Each row of a before or after table is a point. One or more steps were done to the points. Then noise was added and the rows were shuffled. The steps act on columns, c1 being the first. Write out the steps. A step turns or swaps two columns, mirrors them in a line or flattens them onto one, adds a multiple of one to another, or multiplies or shifts one. Angles are multiples of 10 degrees, from the lower column toward the higher: turns from -170 to 170, lines from 10 to 170 but not 90. Use the fewest steps. Two steps may share a column if one is a turn and the other turns, adds or multiplies; they go together, in the order done. Otherwise the lowest column goes first.

Before, 11 rows:
[[ 8.6  3.8]
 [-1.0 -6.2]
 [-6.7 -2.7]
 [-5.1 -0.5]
 [ 0.3 -5.7]
 [ 0.5 -0.2]
 [ 0.9 -5.6]
 [-3.4  1.3]
 [-1.1  3.4]
 [-1.6  4.3]
 [-3.0 -3.4]]
After, 11 rows:
[[ 1.5  4.2]
 [-3.1  2.2]
 [ 4.6  3.7]
 [-4.4 -0.7]
 [-2.2  4.9]
 [ 1.1 -9.3]
 [-1.1  7.1]
 [-3.3 -0.7]
 [ 5.3  1.9]
 [ 5.0  2.8]
 [ 0.2 -0.3]]
Steps: mirror c1 and c2 in the line at 150 degrees

Before:
[[ 7.6  1.2  2.6 -0.9]
 [ 3.9 -0.9 -0.4  1.7]
 [-3.4 -0.2  4.3  6.0]
 [-1.3  5.1  3.5 -5.0]
 [ 0.1 -0.4  5.8 -5.8]
 [ 0.2  6.4  4.7  7.8]
 [-0.6 -3.6 -0.7 -4.7]
 [-1.7  1.8 -3.6  5.6]
 [-3.5  3.0 -2.7 -5.3]]
After, 9 rows:
[[-3.5  5.0  3.3 -5.3]
 [ 6.1  0.7  2.5 -0.6]
 [-0.2 -3.3 -0.8 -4.9]
 [-1.8  3.0 -2.7 -5.3]
 [ 3.8 -0.7 -0.2  1.6]
 [-2.6  6.6  4.6  7.4]
 [-5.4 -0.1  4.0  6.2]
 [ 0.1  2.0 -3.8  5.6]
 [-2.6 -0.7  5.7 -6.0]]
Steps: add -0.5 times c3 to c1

Before:
[[  4.3   4.4  -0.9  -4.4  -5.1  -5.8  -2.5   2.9  -1.2]
 [  3.6   3.0  -0.7  10.1   0.7   3.2  -2.3  -2.2  -4.2]
 [  8.0   7.8  -3.3  -4.7   0.5   2.7  -2.1   1.4   4.2]
 [  2.7   0.4  -0.7  -2.9   1.6   4.8   0.5   1.1  -0.1]
 [-10.4   1.2  -1.1   5.0   0.9   2.6  -3.1   1.5   2.6]
 [  8.6   1.8  -1.3   5.6  -1.0   2.9  -3.9   3.3   1.8]
 [  1.0   1.3   1.3  -2.8   1.7 -11.9  -1.2   1.5  -3.5]
 [  8.4   0.7  -2.5  -0.5  -2.8   0.0   0.2  -1.1   4.0]]
After (8 x 9):
[[-9.6  3.3 -1.1  4.8  1.0  6.8 -2.3 -2.2 -4.3]
 [ 3.8  0.0 -0.1  2.4  1.8  9.8  0.9  1.1 -0.1]
 [ 3.6  1.2  2.0  0.1  2.4 -8.0 -1.3  1.6 -3.8]
 [-3.7  1.5 -1.3  8.7 -1.1  7.2 -3.8  4.0  1.7]
 [ 4.4  4.4 -0.6  3.6 -4.9 -1.3 -2.1  2.9 -1.4]
 [-6.8  1.5 -0.6 -8.9  1.1  7.0 -3.1  1.6  2.5]
 [ 1.3  1.3 -2.2  7.9 -2.6  3.9  0.1 -1.0  4.7]
 [ 5.8  8.1 -3.7  7.2  0.9  7.2 -2.2  1.4  4.1]]
Steps: turn c1 and c4 by 80 degrees; shift c6 by 4.0
